Every row gives one point. The points of each table are mixes of a few directions, plus a little noise. How many directions does each table use, and how many do they share? Where both have some left over, give the other angles between the two spaces (their principal angles), to ten degrees, smallest first.

First (7 x 2)
[[ 0.28  0.29]
 [-0.29 -0.30]
 [ 0.07  0.08]
 [-0.59 -0.59]
 [-0.13 -0.13]
 [ 0.25  0.26]
 [ 0.41  0.41]]
Second (4 x 2)
[[-0.15  0.21]
 [ 0.08 -0.11]
 [ 0.40 -0.56]
 [-0.33  0.46]]
Directions: first 1, second 1, shared 0; angles 80

First (8 x 4)
[[ 0.21  0.22 -0.35  0.72]
 [-0.05  0.32 -0.22 -0.31]
 [-0.14  0.38 -0.18 -0.75]
 [ 0.08  0.46 -0.41  0.09]
 [-0.12 -0.38  0.39 -0.28]
 [ 0.06 -0.16  0.06  0.36]
 [-0.03 -0.68  0.55  0.20]
 [-0.03 -0.17  0.16 -0.01]]
Second (8 x 4)
[[ 0.47  0.28 -0.27  0.11]
 [ 0.29  0.08 -0.39  0.08]
 [-0.46 -0.44  0.47 -0.19]
 [ 0.13  0.52 -0.56  0.26]
 [-0.11 -0.10  0.49 -0.11]
 [-0.29 -0.30 -0.72  0.07]
 [ 0.19  0.02  0.54 -0.14]
 [-0.18 -0.05  0.44 -0.08]]
Directions: first 2, second 3, shared 1; angles 80

First (7 x 8)
[[-0.50  0.42  0.00 -0.40  0.17  0.19 -0.13 -0.15]
 [ 0.21 -0.25 -0.40 -0.41  0.50 -0.43 -0.29  0.32]
 [ 0.09 -0.16  0.27  0.47 -0.44  0.06  0.71  0.71]
 [ 0.66 -0.35  0.32  0.59 -0.13  0.03 -0.48 -0.01]
 [-0.45  0.25 -0.19 -0.35  0.04  0.01  0.35 -0.03]
 [-0.20  0.10 -0.30 -0.28  0.09 -0.09  0.09 -0.52]
 [ 0.18  0.00  0.31  0.39 -0.23  0.23 -0.23 -0.32]]
Second (7 x 8)
[[-0.51  0.62  0.50 -0.05 -0.06  0.60 -0.45 -0.32]
 [ 0.02  0.05  0.06  0.03  0.01  0.08 -0.22 -0.27]
 [-0.43  0.37  0.26 -0.09 -0.07  0.30  0.13  0.34]
 [ 0.57 -0.54 -0.40  0.11  0.09 -0.46 -0.01 -0.25]
 [ 0.07 -0.12 -0.10  0.00  0.00 -0.12  0.16  0.16]
 [-0.31  0.09  0.02 -0.13 -0.07 -0.01  0.66  0.91]
 [ 0.60 -0.49 -0.35  0.14  0.10 -0.39 -0.26 -0.57]]
Directions: first 4, second 2, shared 2

First (11 x 11)
[[-0.06  0.19  0.12 -0.31  0.13  0.07  0.39 -0.35  0.25  0.21 -0.09]
 [-0.03  0.30  0.13  0.12 -0.12  0.15  0.02 -0.11  0.08  0.05  0.20]
 [ 0.01 -0.52 -0.16 -0.48  0.37 -0.26  0.23 -0.05  0.03  0.05 -0.43]
 [ 0.05 -0.49 -0.21  0.10  0.04 -0.23 -0.32  0.37 -0.30 -0.21 -0.13]
 [ 0.09 -0.90 -0.37 -0.12  0.22 -0.42 -0.30  0.46 -0.37 -0.22 -0.38]
 [-0.02  0.73  0.22  0.49 -0.40  0.36 -0.14 -0.07  0.06 -0.01  0.53]
 [-0.06  0.69  0.24  0.35 -0.34  0.35 -0.02 -0.14  0.14  0.05  0.42]
 [ 0.09 -1.01 -0.41 -0.12  0.26 -0.49 -0.35  0.52 -0.41 -0.26 -0.44]
 [-0.08 -0.05  0.08 -0.71  0.41 -0.03  0.65 -0.55  0.38  0.32 -0.40]
 [-0.05  0.92  0.32  0.59 -0.51  0.44 -0.13 -0.11  0.12  0.01  0.65]
 [ 0.00  0.10  0.03  0.09 -0.07  0.05 -0.03  0.01  0.00 -0.01  0.08]]
Second (11 x 11)
[[ 0.28  0.08  0.13 -0.26 -0.07 -0.25 -0.07 -0.38  0.26 -0.20 -0.16]
 [-0.47  0.34 -0.19  0.27  0.32 -0.33  0.25 -0.22  0.40  0.06 -0.39]
 [ 0.27  0.00  0.20 -0.42  0.04  0.38  0.17 -0.21 -0.04  0.12 -0.15]
 [ 0.15 -0.24 -0.36  0.75 -0.44 -0.01 -1.27  0.67 -0.79 -0.38 -0.08]
 [-0.28 -0.11  0.14 -0.41 -0.15  0.03  0.23 -0.09  0.00  0.42  0.48]
 [-0.04 -0.14  0.61 -0.57 -0.26  0.46  0.12  0.00  0.08 -0.14 -0.44]
 [-0.23  0.11 -0.04 -0.02 -0.13 -0.21 -0.33 -0.19  0.06 -0.04 -0.31]
 [ 0.43  0.12 -0.31  0.20  0.32 -0.35  0.22 -0.18  0.18  0.06  0.47]
 [-0.04  0.10 -0.31 -0.12  0.18 -0.06  0.05 -0.31 -0.11  0.53  0.30]
 [-0.05 -0.09  0.24 -0.30 -0.21  0.38 -0.17  0.03 -0.21  0.03 -0.32]
 [ 0.02 -0.13 -0.05  0.87  0.38 -0.05  0.82  0.91  0.22 -0.43  0.58]]
Directions: first 2, second 6, shared 1; angles 80
